Rows are points. The window is the flat piece filled in between its corners: a triangle in 3 columns, a solid with four corners in 4, and so on. A path goes straight from each point to the next, and from the last back to the first. List the points from which the path goes on through the window.
(in the rows, 128 means zero)

Window (4 x 4)
[[129  91  68 165]
 [157 124 180  38]
 [135 173 116 164]
 [ 94 142 117 161]]
Path:
(1): [142  76 142 135]
(2): [119 116  92 122]
(3): [172 141 101  63]
(4): [135  81 177 125]
(5): [160 110 154 146]
(6): [107 183 146  64]
(7): [160 144  49 104]
(8): [128 167 168 172]
Through the window after points: none

Window (8 x 8)
[[ 60 145 111  84 152 120 136 112]
 [128 118 157 187 115 143  94 101]
 [107 111 192 249 117 153 151 141]
 [ 66 115 109 136 178  80 131  89]
 [222 132 130 119 103 142 169 177]
 [ 98 128 118 187 140 131 107 151]
 [175  74 123 129  78 146 136 162]
 [ 67 173 120 149 116  67 159 122]]
Path:
(1): [132 153 131 193 128 176 175 111]
(2): [ 61 115 151 158 118  50 112 149]
(3): [105 148 187 133 150  93  99 168]
(4): [147 107 113 168  92 155 145 130]
(5): [ 97 154 110 152 107 105 148 100]
(6): [ 97 135 164 171 132  98 121 147]
(7): [ 77 143 147 128 139  95 148 132]
(8): [105 146  72 181 113 122 156 128]
(9): [149 136 122 162  93 151 152 141]
(10): [117 129 154 145 124 107 125 151]
(11): [181 133 161 105 108  91 149 182]
(12): [147 123 107 173 124 166 141 120]
Through the window after points: 1, 5, 11

Window (11 x 11)
[[162 195 149 198 164 182  95 126 108 135 118]
 [131 200 102 134 163  94 115  97 153 155  62]
 [138 104 112  73 194 186 207 126  52  83 127]
 [157 159  99 138  75 159 164 162  27  91 184]
 [114 114 149 135 168 114  59  75 136 148 117]
 [141 219  61 123 135 153 188 138 115 132 201]
 [117  68  88 128 123 194 172 160 180  62 134]
 [108 106 126 139 128  68 119 221 127 147 135]
 [198  77  83  97 131 174 131 127 143 141 172]
 [151 101 106 106 199  46 135 129  76  91 137]
 [109 157 163 182 148 117 188 111 144 125  85]]
Path:
(1): [193 165 180  61 144 110 119 129  93 126 166]
(2): [ 96 104  80 198 156 159 145 118 140 119  70]
(3): [122 131 116 171 163 138 200 115 113 142 100]
(4): [121 168 157 151 136 111 147 128 146 108 118]
(5): [154 164 114 110 149 151 170 156 124  96 162]
(6): [136 135  41 140 129 145 179 121  83 150 153]
(7): [117 104  94 161 163 117 113 156  94 141 123]
(8): [135 169 160  86 156 131 183 128 111  78 133]
Through the window after points: 3

Window (14 x 14)
[[132 154 154 180 192 164 123 111 142 149  93 108 154 191]
 [122 166 121 140 120 111 105 190 120  80 174 137  76  92]
 [205  93 104 200  90 143 127 181 192 123  62 122 201 153]
 [160 183  88  86 107 108 105  72 126 233 218 154 206  98]
 [126 222  95 178 157 103  83 186  56  55 117 162 125  97]
 [178  93 216  90 143  97 128 187 118 122 153 102 249 166]
 [ 75  97 127 117  99 144 119 134 118 108  85 200  80  64]
 [ 97 158 115 135 111 103 121 158 120 145  78 123 110  91]
 [180 164 112  77 154  87 126 178 128 143  87 191  88 125]
 [126 168  86 113 103  96  61 133 124 140 119 173 123 172]
 [131 190 121  72 116 150  75 113 143  83  65 145 113 154]
 [111 137  75  67 133 100 174 107 101 155 135 162 134 121]
 [178 137  97 197 193 156  69 133  99 140 106  63 152 146]
 [182 153 131 124  69 136 117 122 101 164 132 140 106 140]]
Path:
(1): [102 138 110 124 116 141 113 178 134 128 139 160 124  85]
(2): [115 154  90  92 117 124  87 180 124 137  90 149 131 151]
(3): [164 184 134 136 113 106  80  50 131 102 133 164 119 148]
(4): [112 153 162 148 144  58 157 113 123 124 148 141  90 116]
(5): [171 175  48 111 116 179  65 170 105 133  79 162 135 129]
(6): [116 188  97  63  97 146 120 196  91 148 120 180 138 133]
(7): [188 108 137 190 164  90  90  71 159 112 141 115 137 119]
(8): [139 124 128 143 144  73  88 123 135 112 145 150  88 106]
(9): [166 220 115 109 112 187 108 214  91 139  51 141 195 173]
(10): [125 165 140  89 117 165  96 180  99 139 105 112 128 193]
(11): [171 120 146 171 182  85 139 111 152 131 129 146 187 110]
(12): [148 159 113 136 110  89 110 125 120 135 124 157 133 135]
(13): [128 130 103  81 115 147 103 176 122 144 136 133 159  93]
(14): [117 150 126 117 120 175  81 183 115 184 108 127 111 130]
(15): [188 156  98 119 128  50 159 106 127  63 100 188 138 120]
(16): [175 154 155 149 131  69 101  93  76  58  86 121  51 154]
Through the window after points: 2, 10, 14, 16
